Every row gives one point. Each copy is the shape, with its points in the same order, turned, moved and blurred by noise. Say if it was mirrored as well.

Shape (6 x 3):
[[-40,-46,-11],
[61,-16,-30],
[10,12,-66],
[-2,23,-9],
[38,51,-47],
[-10,-46,49]]
Copy 1, 6 rows:
[[-35,-13,-60],
[-43,45,29],
[-15,72,-28],
[19,25,-15],
[20,79,11],
[-25,-57,-11]]
Copy 1 is: mirrored
Copy 2 (6 x 3):
[[31,-50,31],
[39,6,-61],
[38,35,-1],
[-15,3,0],
[-2,54,-31],
[-6,-86,-16]]
Copy 2 is: mirrored
Copy 3:
[[12,34,-2],
[66,-54,9],
[51,-25,-53],
[-12,-35,-34],
[37,-78,-47],
[-29,8,45]]
Copy 3 is: mirrored
Copy 4:
[[-56,-14,-11],
[29,20,45],
[22,44,-13],
[23,-11,-18],
[68,31,-16],
[-38,-61,29]]
Copy 4 is: mirrored

Shape, 9 rows:
[[-5,18,19,-49],
[61,36,-1,-18],
[25,13,-23,-28],
[-88,18,-41,-1],
[19,-15,-25,49],
[6,-7,-88,-87],
[17,-17,24,38],
[39,-38,3,27],
[45,-44,-10,21]]
Copy 1:
[[-28,-18,8,-54],
[-24,-64,40,2],
[-19,-52,-12,-15],
[-55,37,-73,1],
[19,-19,-7,54],
[-35,-86,-82,-43],
[30,-1,28,31],
[52,-30,10,21],
[51,-41,-1,23]]
Copy 1 is: mirrored
Copy 2 (9 x 4):
[[-14,17,-2,-49],
[31,57,14,2],
[-15,31,14,-11],
[-75,-47,-70,-9],
[4,-22,16,41],
[-101,76,20,3],
[21,-35,19,8],
[20,-25,52,29],
[-2,-8,51,26]]
Copy 2 is: mirrored
Copy 3 (9 x 4):
[[-11,22,23,-24],
[70,34,-6,-43],
[31,33,-13,-17],
[-58,-11,-54,4],
[54,-42,-30,15],
[-2,115,-49,23],
[45,-48,23,4],
[62,-8,20,21],
[68,-2,4,28]]
Copy 3 is: mirrored
Copy 4:
[[-5,60,3,11],
[14,28,-62,28],
[-19,25,-29,17],
[-28,3,78,51],
[9,-51,-9,6],
[-105,31,-29,15],
[46,-17,-6,-17],
[25,-26,-28,-35],
[3,-32,-33,-33]]
Copy 4 is: only turned

Shape, 11 rows:
[[-46,11,13,-5,37,6],
[1,3,1,-11,-26,-1],
[2,24,12,17,30,-34],
[-23,-64,0,39,25,-13],
[9,24,4,-14,0,19],
[-4,26,1,13,12,27],
[-49,4,16,25,34,-43],
[0,-2,15,-12,15,13],
[-26,19,3,-1,-121,19],
[13,24,19,18,-20,20],
[-20,25,-27,-1,19,6]]
Copy 1, 11 rows:
[[-24,-47,-12,-30,15,23],
[-11,5,-4,3,-19,-13],
[-3,7,2,-25,45,16],
[52,-38,-38,19,18,29],
[-31,14,-7,-17,-16,15],
[-38,3,-27,-8,3,27],
[4,-47,-4,-17,57,6],
[-9,-7,-4,-13,-13,28],
[-57,3,-3,70,-44,-68],
[-36,22,-3,18,-3,17],
[-28,-7,-39,-32,9,2]]
Copy 1 is: only turned
Copy 2 (11 x 6):
[[-36,-39,9,3,29,21],
[6,-4,-14,-10,-14,-4],
[-10,-14,25,34,30,-10],
[24,-61,52,-26,16,-22],
[-15,5,-4,4,-1,27],
[-21,7,14,-10,15,21],
[-25,-58,23,19,41,-34],
[-2,-20,12,3,-5,33],
[-11,21,-67,-49,-69,-28],
[-24,20,15,-5,-19,5],
[-11,-8,-10,-7,43,18]]
Copy 2 is: mirrored

Shape:
[[24,-26,-13,-11,24,50],
[-48,-5,68,36,5,-6],
[5,-2,62,8,9,37],
[28,28,-1,4,23,-29],
[-23,38,-7,43,-57,70],
[-37,20,11,-97,-32,-26],
[-37,28,-3,33,1,-24],
[88,-52,-11,49,-15,58],
[-48,4,16,53,-23,-28]]
Copy 1 (9 x 6):
[[12,-15,-52,-32,65,29],
[-54,-4,-8,72,47,39],
[-41,-15,-23,10,33,64],
[-17,-13,-34,2,5,-28],
[51,43,20,27,24,64],
[-49,-1,68,-35,70,-34],
[-7,26,-8,58,32,-17],
[67,-73,-70,-11,23,64],
[-4,3,7,87,40,3]]
Copy 1 is: mirrored
Copy 2:
[[40,-8,30,25,8,33],
[-65,-15,17,0,2,-24],
[-15,-16,56,1,-6,-16],
[26,31,-8,15,5,-44],
[-25,52,46,-59,0,58],
[31,-57,-61,-68,28,-28],
[-30,30,-26,-7,17,-19],
[49,34,62,44,-66,60],
[-59,24,-21,-7,-12,-6]]
Copy 2 is: only turned

Shape (14 x 8):
[[22,84,76,-27,23,-28,41,-33],
[36,-21,1,-48,-27,-38,-7,-66],
[-1,-8,4,-22,-5,-73,-31,-67],
[-31,-11,-40,46,-33,36,-3,10],
[17,23,-24,20,-6,-7,-47,17],
[-14,-21,19,26,-42,6,-40,-8],
[32,23,40,-69,46,-25,-18,-92],
[17,7,19,-34,-19,20,-19,12],
[-19,-9,35,40,-12,22,-35,29],
[-48,1,19,34,41,27,24,40],
[-95,9,-28,31,-26,30,-38,26],
[-20,-3,13,-40,12,-53,1,8],
[58,-14,11,-43,45,-61,-24,-51],
[-51,33,29,-13,32,8,-3,28]]
Copy 1, 14 rows:
[[19,90,-32,-7,44,-46,31,56],
[23,-10,-12,-104,-9,-27,44,34],
[-11,0,14,-76,-38,-55,54,45],
[4,-11,19,-7,-51,42,-14,-43],
[46,-3,17,-10,-60,-20,-17,13],
[-8,-9,30,-38,-38,29,-18,29],
[4,15,-17,-78,45,-100,21,47],
[51,-3,19,-32,14,7,-8,28],
[-2,-10,27,13,-25,30,-33,34],
[-12,-8,7,66,7,14,4,-10],
[-12,-3,90,16,-41,27,-10,-41],
[21,-10,27,-9,-1,-26,67,38],
[27,-29,-33,-58,-8,-83,40,62],
[9,14,42,40,22,-17,13,11]]
Copy 1 is: mirrored
Copy 2:
[[-49,-50,-2,-92,18,-29,34,-58],
[-56,54,5,-7,-15,-51,-10,-64],
[-61,35,-25,16,49,-28,-25,-69],
[21,9,-8,52,-16,27,16,15],
[21,29,-59,-2,5,-12,14,-5],
[13,-2,-23,58,-4,-33,-14,-18],
[-24,21,12,-74,22,-27,-21,-121],
[16,0,-15,-24,-35,-34,-22,-21],
[41,-30,-24,28,18,-29,-8,11],
[36,-42,16,-1,46,34,-14,33],
[26,-25,-56,63,-2,52,-37,16],
[-49,9,-18,-28,30,-16,-38,-9],
[-26,66,-7,-51,47,-55,-8,-64],
[10,-39,-31,-31,24,17,-33,-1]]
Copy 2 is: mirrored
Copy 3:
[[-12,76,85,35,22,-67,36,-43],
[-11,13,-20,1,-11,-56,5,-105],
[-13,1,-29,25,36,-54,-22,-77],
[10,-3,-30,6,-50,24,0,29],
[23,0,-14,22,-33,-49,-28,22],
[-35,-17,-2,-1,-32,-2,-29,-6],
[24,49,33,-19,41,-78,-12,-102],
[-8,11,11,-28,-45,-62,5,-8],
[-20,-19,23,-4,-29,-11,-25,35],
[23,-2,35,-13,16,13,36,60],
[-25,25,-47,-19,-12,18,-18,71],
[-10,-5,-14,3,31,-60,39,-20],
[45,-14,12,8,20,-84,-6,-89],
[-4,22,26,-23,32,-33,25,42]]
Copy 3 is: only turned
Copy 4 (14 x 8):
[[26,66,40,43,13,23,-4,-109],
[-1,-12,-17,-53,-44,10,20,-83],
[-20,6,-28,-46,-38,-31,-24,-89],
[-16,-13,-12,29,-42,-30,24,46],
[1,1,-58,19,8,-13,4,-1],
[-34,31,-27,-13,-42,1,5,15],
[32,-3,12,-31,-18,41,-52,-120],
[20,21,-6,-19,2,27,21,-7],
[-39,37,-11,14,-2,6,-10,37],
[-28,12,54,41,24,-22,-14,32],
[5,27,-4,11,-36,-69,-21,75],
[0,20,17,-38,22,-38,0,-46],
[-14,-31,-20,-40,16,20,-22,-111],
[16,37,39,14,28,-21,-30,4]]
Copy 4 is: mirrored

Shape (12 x 9):
[[-19,10,-32,-22,-51,-4,4,-14,3],
[-16,15,-81,38,59,-9,80,-8,57],
[-15,1,-9,-3,7,-19,-30,-17,-29],
[-10,25,-7,-56,-20,38,0,-32,-3],
[35,-24,-7,-10,-41,36,3,-48,-35],
[44,-27,12,-33,10,37,-6,10,24],
[57,120,-58,22,-23,-26,32,-16,-31],
[-22,-13,2,-24,-12,32,33,28,-28],
[-34,33,-73,32,67,52,35,5,44],
[-6,44,-29,50,32,31,39,22,97],
[13,-42,-8,10,-39,51,-24,-3,-24],
[-42,0,98,-43,-33,32,2,-47,-29]]
Copy 1, 12 rows:
[[40,18,23,-35,4,-22,-10,-18,17],
[-69,59,50,-70,-38,-68,38,23,60],
[7,-6,-4,11,5,-17,-27,-3,44],
[24,41,-6,-8,13,-37,-11,-60,-5],
[32,50,5,6,-42,19,-38,-56,24],
[-22,45,-11,-14,1,40,28,-48,5],
[49,24,-64,-68,-98,-80,-4,27,-10],
[-13,-11,36,5,-18,-12,7,-55,6],
[-94,43,23,-81,-9,-65,-3,-8,38],
[-79,61,30,-90,-3,-27,24,39,-18],
[6,12,20,-16,-19,51,-49,-50,13],
[22,34,23,92,32,-9,-29,-50,-54]]
Copy 1 is: only turned
Copy 2 (12 x 9):
[[34,0,14,-37,28,-9,-5,-6,-7],
[-24,-12,-68,-5,89,-26,-3,-112,49],
[-9,7,-14,12,21,-34,20,5,-51],
[-12,-13,-9,-34,-11,26,-10,-21,-44],
[13,-40,24,16,-26,-18,-28,-25,-22],
[-75,-49,5,15,-4,-1,-19,11,-1],
[65,-16,-35,54,81,79,-12,-36,-34],
[-13,24,-20,-5,-32,-6,-8,0,21],
[-38,-34,-66,-26,50,5,57,-91,44],
[-56,-26,-5,-3,85,33,40,-70,64],
[-4,-43,17,11,-48,-33,15,3,0],
[-52,56,63,-18,-49,4,3,-16,-81]]
Copy 2 is: mirrored
Copy 3, 12 rows:
[[-26,32,4,21,-20,-22,34,38,-19],
[63,22,51,59,-64,-53,34,9,81],
[-18,-6,-11,-29,-31,-17,9,-10,7],
[-52,-27,10,28,-6,-11,51,29,-8],
[-19,-3,-37,1,21,33,51,35,9],
[4,-20,58,-25,19,22,38,22,7],
[-44,52,-19,50,49,-95,-6,7,77],
[19,-34,1,26,-7,1,-10,25,-28],
[12,-22,63,49,-63,-35,2,44,97],
[7,39,109,56,-44,-5,-1,20,80],
[-9,-2,-22,-26,-2,46,6,56,1],
[-71,-44,-15,34,-3,59,18,-38,-59]]
Copy 3 is: only turned
Copy 4 (12 x 9):
[[42,5,20,3,-16,-17,-7,5,39],
[36,-2,-49,-81,2,33,57,-81,65],
[26,-8,7,-2,30,17,-23,-11,-9],
[42,26,19,38,-18,-15,23,-21,-9],
[67,-1,22,1,-35,21,11,35,-44],
[6,39,24,-18,13,13,55,19,-38],
[87,19,-113,-24,-5,-52,-25,-3,13],
[22,9,52,-42,-19,-28,9,-27,-22],
[4,38,-41,-51,-25,43,28,-99,31],
[-42,18,-65,-50,-28,11,58,-52,45],
[20,17,39,-22,-35,40,-16,35,-34],
[5,-57,60,54,-22,-45,23,-12,-60]]
Copy 4 is: only turned

Shape (16 x 11):
[[7,7,-9,-31,-40,-36,75,36,16,35,-54],
[-53,13,-31,-57,-43,29,-33,1,-49,-1,-2],
[-49,16,46,7,3,1,48,-12,-22,-42,-25],
[21,-37,71,-51,41,30,0,24,47,-9,-62],
[-15,-30,-34,-93,-2,21,-1,31,-50,32,-3],
[-48,-39,59,19,-20,-50,41,-74,-61,36,28],
[33,-54,46,-21,-21,-14,54,-80,-19,-41,3],
[-8,-35,26,-26,-12,2,71,20,47,24,45],
[-29,-59,-34,11,-43,-90,-28,-52,-25,-53,18],
[-3,-21,-36,3,36,-56,66,-22,-57,-73,40],
[-33,38,-21,-2,34,-52,-34,-19,22,16,-1],
[-36,16,8,-61,-12,5,36,-42,22,26,10],
[44,11,41,-3,9,-10,-41,5,-3,-31,-34],
[-11,-46,68,-31,24,-24,-32,-71,46,7,28],
[-55,37,42,-4,-4,-10,9,-11,40,0,33],
[33,-27,-20,1,-1,26,-26,3,61,17,-58]]
Copy 1:
[[-20,30,24,-101,-24,39,6,55,-23,-8,42],
[29,64,-47,-12,14,-15,43,-20,-30,-13,12],
[-11,15,1,-33,-74,7,22,-5,21,48,-10],
[-90,-8,19,13,-34,66,-47,-20,-40,22,41],
[8,29,-54,-6,22,40,49,5,-50,-20,65],
[33,-41,20,-66,4,8,74,-31,73,53,18],
[-28,-42,17,-34,-1,58,31,-24,37,-13,-49],
[-21,7,24,-15,-21,50,-2,41,64,-39,66],
[-13,-49,-59,-84,35,-53,27,-17,57,-9,-34],
[22,-69,-79,-37,-57,12,44,39,37,-9,-32],
[43,-14,-41,-52,-2,-22,-63,-8,-1,38,28],
[34,61,-5,-39,11,59,-19,-11,41,7,25],
[-22,-32,9,-29,-36,-7,-47,-37,-53,-6,0],
[-14,-34,-4,-17,27,21,-52,-72,60,20,27],
[17,37,7,-23,-45,-15,-42,-14,50,11,33],
[-45,2,26,-12,30,10,-63,28,-52,16,14]]
Copy 1 is: mirrored
Copy 2, 16 rows:
[[3,30,3,-18,-81,2,45,13,21,62,-45],
[-26,14,24,41,20,-30,24,-2,-63,46,29],
[13,16,37,-21,-46,9,-36,17,-55,-19,-28],
[-32,-74,5,-84,-32,38,32,-29,-33,4,-42],
[-13,-43,-1,29,-20,-56,70,-14,-43,47,12],
[90,-19,63,75,-36,20,-34,-21,-29,2,-54],
[70,-35,51,-30,-39,-11,-55,-64,3,19,-11],
[29,-31,42,-12,-39,8,47,18,54,-18,-10],
[27,-40,22,56,9,-13,-103,23,11,77,-5],
[64,-22,-20,11,-48,-77,-78,35,-4,-6,3],
[16,-3,-39,18,47,15,-7,41,-18,23,-58],
[43,8,45,-14,20,-12,44,2,-14,18,-33],
[-11,-26,-47,-32,-9,51,-30,-33,-33,22,-6],
[52,-87,37,-14,49,48,-12,-22,-5,5,-46],
[29,8,31,-5,23,46,9,44,-12,-23,-20],
[-69,-22,-19,-32,11,18,10,-41,31,32,-53]]
Copy 2 is: only turned
Copy 3, 16 rows:
[[-39,-15,-45,-5,-4,40,27,22,-90,-31,-15],
[-53,35,91,36,-11,32,16,18,6,-31,6],
[4,9,17,6,-33,-48,12,39,-38,-51,55],
[-23,-77,-15,-5,-51,-54,11,66,5,-14,-53],
[-74,2,88,-19,27,26,27,28,-29,-3,-51],
[19,12,20,-63,10,8,77,24,0,-2,104],
[48,28,6,-74,-37,1,55,92,1,-35,13],
[28,-59,13,-4,27,26,15,81,-64,0,8],
[25,105,-7,24,23,19,73,40,33,27,22],
[28,105,14,-31,38,-44,11,68,-50,1,15],
[-36,19,-24,24,51,-9,-34,23,27,2,36],
[-26,-26,25,-17,27,38,4,61,-7,-55,28],
[-26,8,-9,-12,-69,-22,-23,43,23,21,-15],
[15,-43,-1,-27,11,-7,36,90,78,17,29],
[-2,-32,11,33,5,6,-22,69,-2,-15,68],
[12,-39,-24,17,-26,15,-15,-2,23,-12,-71]]
Copy 3 is: mirrored
Copy 4 (16 x 11):
[[8,-20,-79,5,33,6,80,-9,-14,41,-38],
[-71,-11,-38,32,-20,-61,13,-45,0,-49,-23],
[-8,-13,-30,-61,-6,-49,39,51,-9,-34,-25],
[29,-30,-33,-21,-78,46,74,13,49,-15,-10],
[-50,-37,1,50,-45,-28,45,-64,-13,5,-30],
[-36,-75,-14,-44,8,-86,-24,63,-2,62,2],
[-21,-17,-20,-95,-35,-57,38,8,58,70,-2],
[-46,-42,-6,-32,26,22,83,9,14,26,33],
[6,-8,6,-13,47,-119,-7,-14,92,19,-3],
[8,29,64,-62,36,-86,35,-7,-10,27,-32],
[13,-13,-10,-7,42,4,-44,-11,24,-33,-23],
[-61,-57,-36,-45,10,3,18,-25,13,-1,-24],
[22,41,-41,-7,-51,-1,4,15,53,-10,-13],
[-23,-69,5,-46,-24,7,-21,20,98,14,20],
[-50,-24,-31,-43,33,13,5,37,23,-38,5],
[42,-9,-75,-4,-25,20,31,-48,48,-17,39]]
Copy 4 is: mirrored

Shape, 15 rows:
[[9,1,26,3,-16,-4,-12,8,12,14,29],
[-16,-2,-3,44,3,-2,11,-13,-13,-1,-11],
[13,-21,18,-4,25,-16,-17,9,-5,-16,-10],
[-1,36,13,-16,-3,-17,1,6,-21,18,7],
[3,10,-1,21,31,10,2,-22,4,7,-1],
[19,13,-4,-1,12,-27,0,-30,-24,20,16],
[41,22,-11,15,2,-6,-5,7,-23,-10,25],
[3,9,-23,-22,6,13,-6,16,-16,-10,13],
[-19,6,-44,6,14,3,-9,16,17,1,18],
[-18,6,24,11,27,54,-12,25,16,-3,10],
[-6,4,21,8,-2,2,0,-20,-2,-31,9],
[-39,64,-21,-13,5,10,32,47,111,-3,-53],
[9,17,-7,27,-2,-19,-9,25,-19,-1,-15],
[-12,-8,24,27,-10,49,-50,-4,27,-15,-39],
[17,-16,7,-5,-3,9,21,-1,1,6,-18]]
Copy 1 (15 x 11):
[[13,-18,-3,-14,24,-8,-15,-9,-4,-16,27],
[-8,-22,29,23,-6,27,-6,-4,-20,20,-1],
[13,-1,21,12,-16,16,-7,11,4,-44,-2],
[-16,-17,12,5,13,-18,-23,4,32,-3,10],
[-7,1,32,-10,3,29,5,-7,4,6,-7],
[-9,-16,34,4,36,-5,8,17,15,-5,-7],
[8,26,40,8,17,-13,-5,23,4,5,25],
[-10,31,-11,16,7,-3,-6,11,15,-7,2],
[-3,13,-19,21,2,24,25,-6,15,12,22],
[-6,29,1,-23,-9,42,-37,-39,5,-11,18],
[11,2,22,12,-1,-3,-12,-28,-11,-9,-13],
[14,-21,-57,-36,-94,6,22,-42,65,58,14],
[7,-13,24,26,-13,5,-18,24,12,13,24],
[52,6,-15,-4,-20,57,-51,-19,-11,9,-18],
[-7,-10,0,-17,-19,-1,-11,14,-17,-5,-9]]
Copy 1 is: only turned
Copy 2:
[[3,-19,-10,12,20,6,-12,-5,9,4,22],
[13,-6,8,0,-41,-20,18,-20,22,4,-15],
[-26,22,-5,6,-3,-13,-7,-9,-23,-13,-8],
[4,22,14,-5,3,9,6,9,31,-10,33],
[11,6,14,-1,-34,-1,-12,-36,8,-1,7],
[-8,3,15,-30,-12,-18,-14,-17,22,-19,33],
[17,-7,8,-9,-7,-4,3,-13,-5,-50,25],
[25,22,-4,-22,-13,10,5,3,-18,-11,23],
[24,16,-35,-26,-29,29,7,-23,-2,2,10],
[32,13,8,45,-10,21,4,-30,-31,28,12],
[-2,-14,28,-11,-4,6,4,-2,-7,6,-10],
[65,70,-21,14,-14,98,-44,5,43,26,-56],
[3,12,-11,14,-22,-2,15,7,21,-38,-1],
[-4,-16,5,55,-53,19,-23,14,-28,29,-19],
[25,13,3,-3,-3,-29,-24,6,0,6,-10]]
Copy 2 is: only turned
Copy 3 (15 x 11):
[[-1,15,12,33,10,32,-18,-7,18,-3,8],
[-6,10,-8,6,-35,1,-6,1,-29,2,1],
[25,-12,15,-22,5,18,-20,-4,0,-6,10],
[-7,17,31,10,24,9,7,-17,-5,25,-11],
[25,22,-2,9,-14,-18,-7,-26,-14,-6,2],
[9,-2,25,17,-13,-2,4,-46,0,29,4],
[-20,-19,24,17,10,-20,-16,-27,4,-3,13],
[-3,-8,4,-2,33,0,14,-20,-3,-5,29],
[-4,11,-40,-2,9,-13,12,-17,13,-4,15],
[23,36,-17,18,35,-1,-18,5,-23,-45,10],
[-3,27,24,-8,-14,16,-15,-12,-14,-19,20],
[19,99,-24,-30,35,-45,50,73,51,-10,1],
[-19,-10,8,-7,6,-13,-15,15,-14,18,-7],
[33,42,-23,4,8,9,-54,32,-27,-9,59],
[24,3,21,11,-13,11,16,15,-9,-9,23]]
Copy 3 is: only turned
Copy 4 (15 x 11):
[[-3,-1,30,1,-1,5,-25,-9,13,2,19],
[1,20,12,23,-25,-3,14,-11,-5,43,-21],
[30,-3,-4,-11,-1,-11,-18,-3,-7,-2,-27],
[-24,13,17,10,9,6,-5,-23,-4,-28,-9],
[10,20,9,-8,2,17,24,-11,-4,29,-15],
[6,25,-11,1,-10,12,10,-46,13,-6,-3],
[-4,23,-26,9,0,12,-15,-21,-25,2,20],
[-8,-5,-4,8,9,-12,18,-7,-23,-12,9],
[11,25,18,5,3,-25,35,27,-6,3,24],
[12,-10,49,-9,39,2,5,14,-37,33,-2],
[-2,-7,8,-17,-28,8,-3,-2,-23,19,-15],
[-39,34,46,11,34,30,43,121,20,-13,-28],
[-9,36,-7,28,2,-15,-15,-3,-8,12,-18],
[-18,-10,22,-46,18,-31,-18,31,-1,68,-28],
[-2,-25,-5,14,3,16,5,-4,13,16,-24]]
Copy 4 is: mirrored
